Rows are points. Each copy is the shape, with its points in the same order, turned, moved and blurred by noise. Some copies are also mirrored. Which?

Shape:
[[  5   0 -21]
 [ -4  -2  -6]
 [ 17 -24 -15]
 [ -1 -10 -18]
 [-44  30 -22]
 [  7   2   8]
 [ 34  12  10]]
Copy 1 (7 x 3):
[[  6 -15  15]
 [ -4  -3   8]
 [-13 -17  35]
 [  0  -6  22]
 [ 36  21 -17]
 [-18 -11   1]
 [-25 -38  -6]]
Copy 1 is: mirrored
Copy 2 (7 x 3):
[[-20  17   8]
 [ -5   7   8]
 [-28   8 -19]
 [-23   7   7]
 [  1  11  60]
 [  5  13  -4]
 [  6  38 -24]]
Copy 2 is: only turned

Shape (10 x 6):
[[-14  -6 -47 -21  48 -25]
 [  0  -6  -3  29 -37   0]
 [ -8   8  -5  17 -15  -8]
 [ 22   5  35  38 -32  13]
 [ 35  -3 -27  -2   3 -17]
 [-26 -43  22  25  -1   0]
 [-15 -60  21  19 -15 -40]
 [ 13   9  11  44 -26  -8]
 [-20 -16  -6 -24   2 -11]
 [-40 -13 -42  -1   7  55]]
Copy 1, 10 rows:
[[-43 -40 -46  28  22 -10]
 [ -4  41   8  -3  -5   6]
 [ -1  19 -11   8  -2  15]
 [ 29  39   5 -26 -13  -5]
 [-25   1 -34  -1 -19 -16]
 [  2  26  12  -5  45 -29]
 [ -1  49   6  26  34 -53]
 [ 13  45 -13  -8  -9   9]
 [-14 -14   3  23  13 -17]
 [-51 -24  25 -22  33  29]]
Copy 1 is: mirrored
Copy 2:
[[ -1  27 -51   1 -18  36]
 [-24 -23  -4  -4  24 -39]
 [-15 -14  -5   3  21  -8]
 [-44 -11  34 -11  46 -38]
 [-49   4 -22  -3 -17  -4]
 [  9  29  -2 -13  36 -39]
 [ -2  44 -24  20  33 -55]
 [-45 -17   1  -2  45 -29]
 [ 14  19 -10  17  -9  -2]
 [ 38 -23 -12 -50  -6   3]]
Copy 2 is: mirrored
Copy 3:
[[-26  17   9 -46 -38  39]
 [ 26 -13  -7  18  -1 -13]
 [  3  -2  -2  10 -16  -7]
 [ 24   5  -9  50  30 -13]
 [  4  10   9  19 -14  42]
 [ 29  20 -13 -24  17 -28]
 [ 57  28  24 -26   9 -20]
 [ 22   9 -11  43  -4 -15]
 [ -7   2  17 -35   8   4]
 [-23 -34 -52 -47  -7   2]]
Copy 3 is: only turned
Copy 4, 10 rows:
[[ 50  43  -9  18 -26 -29]
 [ -8 -31  16 -30   2 -12]
 [ -7 -16   2 -13 -14 -17]
 [-52 -25  16 -21  20  -7]
 [  7  32   8 -27   5 -30]
 [  9 -37  12  26  24  -4]
 [ 24 -44   0  14  46 -37]
 [-34 -26  19 -21   1 -28]
 [ 28  -1 -24   3   2  -3]
 [ 37  -2  25   3 -33  48]]
Copy 4 is: only turned

Shape:
[[ 27   3 -13 -12  18  24   9 -19]
 [ 27 -30  14 -17  29 -24 -18   7]
 [ 25  -8   0 -25  28 -29  23  11]
 [ -5 -44 -31  14  16   6  -6 -11]
 [-30   2  31   1  -7  25 -18 -27]
 [-19 -13  32 -27 -33  11 -25 -19]
 [  1 -13  -8  -8   6   7  15 -14]
 [-25   0 -25 -17  -5 -15  37  19]
 [ 11 -22 -19   3 -10 -10 -13  18]
 [ -3  -7 -11  21   2  27  20  24]
 [-27  -4  26 -14 -22 -10 -31 -28]
 [ 30 -45  25 -14  14  24  -8  17]
 [ 22 -14  18  -1   6 -20  34  -5]]
Copy 1 (13 x 8):
[[ 19  -3   8  28  23  -2  -2 -22]
 [ -3  36   0  -4  -8 -35 -21 -12]
 [  3  42 -11  20 -20  -6   7 -13]
 [  8   7 -15  -8  46 -33  10  13]
 [ 20 -30  44 -30   7  -3  -2   7]
 [ 20 -39  16 -33 -22 -11 -23   6]
 [ 17  -4  -1   6  10  -9  15  -2]
 [ 23  11 -23   8  -7  19  32  31]
 [-13   5 -20   3   9 -11 -14  22]
 [ -2  -5  12  28  22  -7  19  37]
 [ 13 -23  15 -53 -11   2 -15   2]
 [  3   4  18  23  -7 -60 -20   6]
 [-15   9   1  11 -19 -15  29 -15]]
Copy 1 is: only turned
Copy 2:
[[-31   1  15  -5 -16  -4  31 -13]
 [ 19  11  14   8 -50  28   9 -27]
 [ 12  26  21 -21 -14  20   9 -38]
 [ -3 -26 -21  10 -13  34  46 -22]
 [-25 -36 -14   1 -26   9 -18  28]
 [ -7 -14 -16 -19 -48  19  -8  45]
 [-14 -11  -4 -19 -11  14  22 -10]
 [  9   4  -4 -36  31  35  13  -4]
 [ 31  -2  -4   3 -14  18  36   3]
 [  8 -37  20  -6  18  10  29  -1]
 [ -4  -8 -35  -4 -37  16 -20  31]
 [  8 -25  40  -5 -56  29  29  -5]
 [ 15  -6   8 -36 -21   0   3 -34]]
Copy 2 is: only turned

Shape, 15 rows:
[[ 13   5   9   9   8   3  -1  16  -6  -6  -9]
 [ 10  10   1 -15   2  -8   4  11  13   1  16]
 [-43  13  -6  -4  15 -30  -5  -5   0  17 -11]
 [ -6 -43  -2  54  -5 -15  -4   5  -6  -5   0]
 [ 14   0  -5   8   5  -5 -24   9  21  -8  -6]
 [ 14  11 -14  -5  -9   7  -6   7  -7 -10  -7]
 [ 12   7   3   5   9   6   2 -33   0 -18  -5]
 [ 20   9 -11  36  18   6   8  -4 -10 -11  11]
 [ 20  12  -5   2   1   8 -35   5  -1 -14  13]
 [  3  -5   7 -13   0  11 -12 -37  -9  15   7]
 [  6   8   8 -10 -12   7 -12  -1  -5 -13  18]
 [  9 -13   5  17  -1 -27   8  15  -6  11   0]
 [ 14 -24   4 -10  11  -4   9   8  -7 -13   3]
 [  2   8  10 -11  11 -27  -1 -11  -9   1  -9]
 [  2   9   7  16  16   0   6   2  -3 -10 -10]]
Copy 1, 15 rows:
[[ 18  13   5   7 -14  15   4   7   2   7  -7]
 [-12  23 -12 -10   1  -3   3  10 -11   6 -11]
 [  9 -15  -4  12   4 -41  -6 -18 -22  21 -23]
 [ 21 -14 -24  40   5  19 -36  -7  33  16  -4]
 [  2  12   1  20  -2  18 -14   9 -21  -2 -13]
 [  6  19  15   1   5   8  -4   3  -5 -12   4]
 [ 11  -9  -8   4  -1   5  13   1   3 -29  -5]
 [ 21  16 -10   4  -4  29   2 -19  18 -13 -21]
 [  0  31  15  21   9  13  -1  10  -3 -20 -16]
 [-11 -14   7   1   8 -17   0  17  10 -27 -16]
 [ -9  23   2  12   7  -9   0  12   7 -14   1]
 [ 16   1 -15  10   5   8 -14   5  16  32 -13]
 [-17  -4  -5   1  -5  16   6   6   9  15   6]
 [ 10  -8   0   5  14 -12  22   5  -7  12 -14]
 [ 20   3  -6   8 -18   5   8  -9   0   4  -7]]
Copy 1 is: only turned
Copy 2 (15 x 11):
[[-12  11 -23  12   3  -8  -5  14 -10  -6   5]
 [  5  20  -6   1  -6 -15   6 -15 -10   3  10]
 [ 23  10  12  -9  -9 -12   3   2 -29 -34 -37]
 [-10  30  13   4  14   8 -49  26   8 -40   7]
 [ -5  24   5   5  15  -3  -2  12 -23   8   7]
 [ -2  -3 -11  -1   8  -1  -1   7   4  13  -1]
 [-18   8   5  14 -15  24  16   8  -1  -6  -1]
 [-33  25  -8  -6 -14  -2  -1  25  10  -8   7]
 [-18  25 -12  -4  22  10   5  -1  -6  19  -4]
 [-10   7   2  11 -22  29  -8 -21 -10   3 -22]
 [ -8  10 -10   5   9   5   4 -22   3   0   1]
 [  7  30 -10  15  -3 -18 -27  10   2 -19  -1]
 [ 15  18 -20   7  -8  16 -13   0  -1  -8  21]
 [ 15  21 -10  20 -13   1  11   2 -10 -14 -18]
 [-15   8 -12   7  -5  -1   3  16  -9 -20   3]]
Copy 2 is: mirrored
Copy 3 (15 x 11):
[[ -8   4  -8 -11  -2 -13   9   2   3 -15   9]
 [ 18   1   9 -17   7 -11  -6 -10  -6  -4   1]
 [  7   7 -11  25  19 -29  -3 -10  10  38   5]
 [-15   6 -21  26 -60  -9  -3   8 -11   1  -8]
 [ -7   5 -10 -13  -3 -25 -20   9  -4 -10 -13]
 [ -8  15  -1  -8  10   2  -1  -7  12 -20 -12]
 [ -4 -18 -14   6  18   9   7  16 -12 -13 -15]
 [  7  -5  -6  21  -9  -2   3  19  -2 -35   8]
 [ -4   8 -12 -17   9   1 -33  13   9 -23   1]
 [-18 -17  10   7  20  23 -12   6 -13  14  -4]
 [  5   2  -5 -20   6  18 -10   1   6  -4  -1]
 [ -3  14  -7   6 -22 -15   4 -12 -22   1   9]
 [ -9 -18  -9  -8 -13  -2   3 -24  -8 -12   0]
 [ -3   1 -18   4  21  -9   4 -11 -19   9   8]
 [ -3  -3 -14   5   2 -14  16  12   7  -9   5]]
Copy 3 is: mirrored

Shape, 18 rows:
[[  0 -33   2  14 -23  13  -5  28 -25   5  32  26]
 [  8  -4  14  11  19 -13  -9  -7 -18  22  -2  17]
 [ 12  13  10 -22  -2   7   6  43  11  -1 -13   6]
 [ 13 -22  15 -30 -27  22 -12  42  17 -19   1  16]
 [-15 -14   7  10  15   5  -9  24   0   3  -9  -5]
 [  1  -2 -28 -28   2   5  18   0   8   8  -8  26]
 [  2 -16  -5  10  20  27  -7   7 -23   1  -3 -15]
 [ 14 -16 -16   6  11 -10  16  -2   6  -8  -1 -19]
 [-24 -20 -16  -5 -19  17  22  -4  18 -23 -16 -19]
 [-11 -29 -11 -24  -8 -21   4   1  -7  26  20 -18]
 [ 19   5  -3  15  -6  16 -16  -3  17   0  12  26]
 [-19  14  10   7 -32  10  23  14   2 -21  11  21]
 [  8 -18  22  -9  13   1  10   2 -19  14  -7 -18]
 [ 23  16  10  -3  13  -4  -5   6 -19  25 -18  19]
 [ 13 -17 -26  16  -2  16 -11  19   1   5 -16  -2]
 [  3 -21 -21 -31 -12 -18  12  27   4 -12  -7  12]
 [  6  -8  20  13 -16  22  27  -3 -23  -3 -18  -5]
 [ -4 -26  -8   6  15   7  19  29  -2  21  -6   1]]
Copy 1:
[[-32  17  17   7 -11  12  -3  41  18 -12 -29  11]
 [ 11 -17   7 -13  -6   7  11   1  -4   4 -16  15]
 [ -1  30 -11  33  -8  11 -20 -24 -11  -5 -17   6]
 [-21  44 -15  48   7  27   1   4   8  -8 -30  -5]
 [ -1  13  12  16   5 -19   1  -2   0  13 -21  -6]
 [-17   7 -17   3  28   7 -20 -20  10 -15   3  22]
 [-10   0  15  19  -2 -23  23   6  -7 -14   1  -7]
 [  6   6   5  18  21  -7  -4  13  -9  12  23  17]
 [-26  44 -15  17  23 -21   6  -1  14  21  22   8]
 [-16  -8 -18  -3  14   2 -27  23   9  15   9 -19]
 [ 14   8   6  23   2  15   9   5  35 -11 -11  30]
 [ -8  60  -5  -4 -16   4  -5   4  20  -4  -6  28]
 [ -6  -5 -16   6  -9  -7  13   9 -25  10  -2  -4]
 [  4 -17   3   4 -17  18   1 -25  -9  -8 -13  18]
 [-21   0  24  39  10  -9   2  -3  11   2  -2  15]
 [-25  24  -4  17  28  20 -30  -2  -8   5  -2   3]
 [-25  21  -8   6 -24  -9  31   3 -10   7   6  25]
 [-18   0   0  17   5 -27 -16   6 -11   3 -20  13]]
Copy 1 is: mirrored
Copy 2, 18 rows:
[[  6  26   9 -26  35 -21  -1 -24   5   2 -38 -33]
 [-15   2 -12  11  35  10   2  -8 -12  20 -23   4]
 [ 14 -29   2 -36  18 -22 -10 -10  -9   2   1  18]
 [ 16 -22  17 -31  15 -57 -11 -27  -6  10  -1 -17]
 [ -1 -21  12  -5  20  -7  20  -3   5  -2 -25   0]
 [ -3 -19 -10 -10  -6  -4 -35 -32 -12  -9 -29   8]
 [  2 -17 -14   0  15   7  17  -6  17  -8 -16 -26]
 [-16   4 -12   2 -15  -8   4   3   6 -14  -9   4]
 [ 13 -13  29   1 -39  -9  -4 -14  11 -13 -14  -9]
 [-43   1  11 -25  -7   0 -17   0   8  15 -34 -13]
 [ -3   6   6  12  34 -17 -15 -32  -9 -16   2  -4]
 [ 30  17  33 -23   3   0  -4 -34 -16  -4  -6   4]
 [ -9 -11 -13  -9   5   4   9   2  14  30 -11  -5]
 [  1 -13 -23   0  39  10 -16  -3 -16  16 -10  11]
 [  7 -15  -5   6  19 -19 -10   5   9 -26 -21 -13]
 [ -3 -12   0 -30 -15 -33 -19  -7 -22  -3 -30   0]
 [ 35   9  -2   2  -1   9   2  -7  14  21  -5  -8]
 [  1 -11  -6 -16  12  -9   2  -6  23  -4 -42   9]]
Copy 2 is: mirrored
Copy 3 (18 x 12):
[[-22 -11 -16 -10  24 -36 -23 -32  16   8  -4  29]
 [ 26  18 -15  -8  21  -8   6 -15  -7  16   1   8]
 [ 21 -45   1  14  14 -11   0  18  20  10 -14   5]
 [-10 -52  20   6   3 -26 -20   8  14  28 -18  26]
 [  3 -16  -9  -4  13 -11   0   3 -22  -9 -15   8]
 [  2  -9  -2  11  -4  24  12 -10  32  13 -22  14]
 [  9  -2 -10 -18   5   4 -24   0 -10 -21   2  18]
 [ 10   5  -4   8 -25 -11  10   0   8 -20   1  11]
 [-31 -30  -1   8 -37   9   3  -3  -4 -11  -4  -5]
 [-13  11 -46   7 -17 -14   1  11  10  15 -16  23]
 [ -2   8  27  18  21  -9 -15 -15  11  12   1   4]
 [-26 -40  -2  11  16 -10   9 -17  19   9  22 -11]
 [ 27 -10 -29  -7 -11  -8  -7   2 -11   7   8  18]
 [ 44   2  -9  -7  23   1  -4  -5  15  18  -5  -3]
 [  3  -3   9  -4   0  -9 -22  -7   7 -19 -29   0]
 [ -5 -26  -4  -4 -16 -15  20   5  32  11 -29  18]
 [ 14 -30 -15  -9 -12  -3 -17 -27  -1   1  24  -9]
 [ 13 -19 -25   6   3  -6  -1 -17  -2 -16 -26  19]]
Copy 3 is: mirrored
Copy 4 (18 x 12):
[[ 23  -8 -12  -6   1  23  32 -11 -45   9   7  27]
 [ 10   8  -4 -31   8   0  -3  11 -27 -12  -6 -17]
 [  5 -13   4 -27   8  -2  -9 -26  15  14 -24  29]
 [ 23 -28 -13  -1   6   2   1 -28 -10  39 -35  35]
 [ -4   0  14 -10  -1 -15  21   0 -11   4 -20   4]
 [ -9  15 -14 -22   1  29  -4 -29   8  27  -7 -11]
 [-17 -25  -5 -12  -4   1  28  11 -11  -3  -6  -6]
 [  2 -13  11   1   5  -4   7 -19   5   4  11 -26]
 [-19  -1   4  41 -12   3   3 -21  13  23  -6  -1]
 [ -9  13 -18  -7  19 -22   8 -18 -21  25  29  -3]
 [ 37  -2 -25  -7   1  18  12  -7   2  -5 -23  -8]
 [ 23  10   3  14 -19  27  -9  -7   5   6  -2  36]
 [-15 -17   3 -14  22 -12 -10   7 -17   2   3  -2]
 [  2  -2 -13 -49   6   7 -15  -5 -13 -18 -16  -6]
 [ -6 -16  -6  -7  -4   4  31 -31  -8  -8 -20 -10]
 [  3  -5   5 -14  -6   3  -3 -48  -9  40   0   4]
 [-14 -20   6  12   3  22 -17   2 -17 -18  -3  12]
 [-16   2  18 -15  20   6  26 -17 -14   6  -8   3]]
Copy 4 is: mirrored

Shape:
[[-30 -46  11  24  -8 -24  24   2   9  -4  10  -4]
 [-12 -18   8   0   0  14 -40   6   5  13 -38 -26]
 [-19 -16  26  60 -30 -32 -35  -1 -10   0  21 -37]
 [  1  16  -4 -15  35   1 -25  18  -2   0 -18  18]
 [ -8 -18  -3 -19 -26 -32   7  17  11 -16   9  22]
 [ 12   0  -9  -5   4  21  -8  18  -3  11   7 -27]
 [  1 -19  14  -4 -12  -3  16   2  32 -17   9  18]
 [ -4 -30 -12  18 -21 -17  27   1  11 -51   5 -11]
 [ 22  -5 -24   0  12  18  -2   7  15  12 -31  22]
 [ 23   7  19 -12  21  17  -3  29   4   0 -33   1]
 [ -1   5  22   4  -9 -25 -28 -32 -30  17  -7 -28]
 [-25  17  14  13 -16 -16 -17 -19  12   1   6 -27]
 [ 22 -14  -2   4 -15 -50  16  10  36 -21  21 -14]
 [ 14  13  15  12 -17   9 -30  -2 -16   7  -7 -16]
 [  5  30  -7  -8  -3  17   1  23  -3  24 -46 -11]]
Copy 1:
[[ 22   0 -10  55  -4 -15   9 -17 -14  11 -15  -9]
 [  2  22   5 -16 -23 -28  27  24   2 -20   4   4]
 [-11 -11   2  26 -30 -19  36 -36   7  16 -29  47]
 [ 11  22 -36 -31 -11  24   8  25  -5   3   1 -20]
 [  1 -14 -17  23   1  -4   8  -4  -2  42  19 -34]
 [ -7  13  -3   0  -5  20  12   9  -3 -18  30  15]
 [ 11  -3  -7  19  20 -13 -11  -2 -24  27  12 -12]
 [ 32  -8  29  34  18   5   1 -19   2  28  -1 -13]
 [ 35  17 -13 -21 -15   7   0  18 -30   2  37 -12]
 [  4  51 -13 -17  -8  12  -5  39 -10  14  20  -1]
 [-14   0 -15  -4 -56 -11 -11 -15  28  -7  -9  14]
 [-12 -28  -2   7 -21  -9  -4   9   4   1 -19  19]
 [ 24 -19 -14  37  16   2  -4  -6  21  46  24  15]
 [-19  11  -1 -20 -34   1   3  -3  -2   6  11  20]
 [ -2  18   1 -10 -45  19   7  53 -16  -2  27   0]]
Copy 1 is: only turned
Copy 2:
[[ -8   0 -28 -12  -1  15 -23  -5 -25  39  21 -29]
 [ 11  32  15 -14 -43   5 -18 -12 -39 -12  13  18]
 [-17  14  12 -54  -7 -15   8 -32 -21  48  43   7]
 [ 14   8  -7  -6   1   5 -10  -7 -14 -36 -24  25]
 [-33 -18 -16   0  12   3 -12 -15 -34   1 -14 -27]
 [ -2   5   3   7 -26   6 -13 -25   9 -21   7  -1]
 [-30 -15 -14  19   1  23 -13   1 -23  11  -1  -5]
 [-49  19 -34  -5  -2  27   5  -6 -12  18  10 -33]
 [ 14  -5 -26  20 -17  28   4 -16 -33 -46   5   5]
 [  8  24  -8  30 -10  22 -17 -25 -16 -19 -14  27]
 [ 23  21  35 -17 -11 -21  27 -12 -24  20   3  -6]
 [-12  -1   1 -21 -29 -12  14   0 -19  31   2  10]
 [-34 -15 -11 -12  -4  38   9 -32 -10  35 -22 -24]
 [ -6  12  22   1 -11 -10  19 -27 -12  -5  16  15]
 [ 17  19 -19  30 -43 -13   5 -38 -20 -26 -12  16]]
Copy 2 is: only turned

Shape, 17 rows:
[[ 16 -12  22 -21 -11   0 -42 -12  -8  -2 -11  27]
 [  4 -12  11   4 -20  -8  -9   3  -9  13  -3  17]
 [ 10 -16  17 -11  21  -3   6 -10 -19  11 -13   0]
 [  6  -2  20  -9 -23  -3   4 -10 -18   8  -5  11]
 [ 10 -16   5  18  27  -6  10  37  18 -21  24   2]
 [ 12 -16  22  41 -16  13   0  -5 -11   8   9   4]
 [  8  -5  15 -21  -5 -18  14   8 -19  14 -10  54]
 [ 13  -2  16  31  25  14   5 -12   3 -22 -13  -4]
 [ -6 -17 -15 -17 -10   3   5  51 -15 -11  14   0]
 [ 15  18  20   4 -14  16  12  -1  22   7  21  -3]
 [-32 -17  21 -18   1 -15   2 -12   5   3  -4   1]
 [  7 -18 -10 -15 -18   3  10  -2 -12   8  24  -2]
 [ 12 -15   2 -19 -20 -12  -8  14  19   2  -8  -7]
 [ 12 -10  21 -19  -8 -27   7 -12   2 -18  -9  34]
 [  5  13 -60 -16  -7   4  13 -15 -12  11  -5  -5]
 [ 10 -21 -10 -16  -6  16  14  -4 -15  12  -9  12]
 [ 12 -15  24  -1  -1 -12  14  42 -14   0  35  -5]]
Copy 1:
[[ -4 -26 -16 -14  22 -36   9   8 -22  17  10  21]
 [  1 -19   0   0  18   3  12  19 -13   1  20   9]
 [-15  -5   3  -5 -11 -18   0  24  14  16  15  -1]
 [  8  -6  -9  11   6  -8  -1  20 -11   9  30   9]
 [-19   0  35   7  17  17 -11  10  -7   7 -37 -19]
 [ -5 -17 -12  -8  21  32 -17  26 -12  14  18 -12]
 [ -1 -11  26  23  26 -20  12  27   4  15  30  32]
 [-35  10 -13  -4  11  12 -24  -1   8  21  -2 -13]
 [ 19  19  47  -6   4   1   5  11 -28 -14  -4  -2]
 [ 21   0 -22  19  15  16 -18  22   4   3 -16   3]
 [  5 -17   3  12 -23  -3  22  -5   2  27   4   6]
 [ 23 -16  15  -2  -8   1 -16  17  -8 -12  11   6]
 [ -1  -8  -4   3  -5  -7  15  17 -22 -17 -13  14]
 [-19 -18   6  32  10 -23  -1   4 -12  12  10  25]
 [ 17   8   9 -11  -6   1 -16 -14  29 -48  25  21]
 [  2   2  12 -14  -7  -1 -10  20   4  -3  21  27]
 [ 15  -4  35  16  10   2  -5  41 -22   6  -8 -27]]
Copy 1 is: mirrored
Copy 2 (17 x 12):
[[ 34  -7 -12  18   0 -17 -11   1 -14   7  -1 -36]
 [ 15 -12  10  17   1  -7   0  13 -10  -2  -3  -3]
 [-17  -7  -8  19   1  11  -2 -23 -11   1  -4 -13]
 [  4  -2   3  24  -2  -5   8  10   2  16 -10  -9]
 [-19  12   9 -39  16  21 -13  11 -13 -31  23  -6]
 [ 23  -3  15   1  15  21  19   8   0 -17 -21  11]
 [-13 -27  14  24  11 -10 -28  15  -1  23   7 -18]
 [  5   5 -16 -26  27  19  11 -26  -6  -3 -12  11]
 [-12  34   2   1  -7   4 -38  34 -22  -9  16  11]
 [ 11   5  14 -20 -20  21  18  16  18  11   4  -3]
 [ -7   7 -10  27   4 -19  12  -8   8 -13  33  -6]
 [ -8   7  -6  16 -15  12  -3  28   7 -14  -3 -10]
 [  1   2 -13  -3 -22 -13   8  20 -23   2  16  -4]
 [ -9 -19  -9   4  23 -22   0  14   0  17   7 -28]
 [-19   0 -42   2 -41  -3 -32  10  26   1 -19  25]
 [ -4  -7 -16  26 -11  21 -14  11  -5   8  -1   4]
 [-21  22  36  -5  -1  17  -3  27 -20 -17   9 -11]]
Copy 2 is: only turned
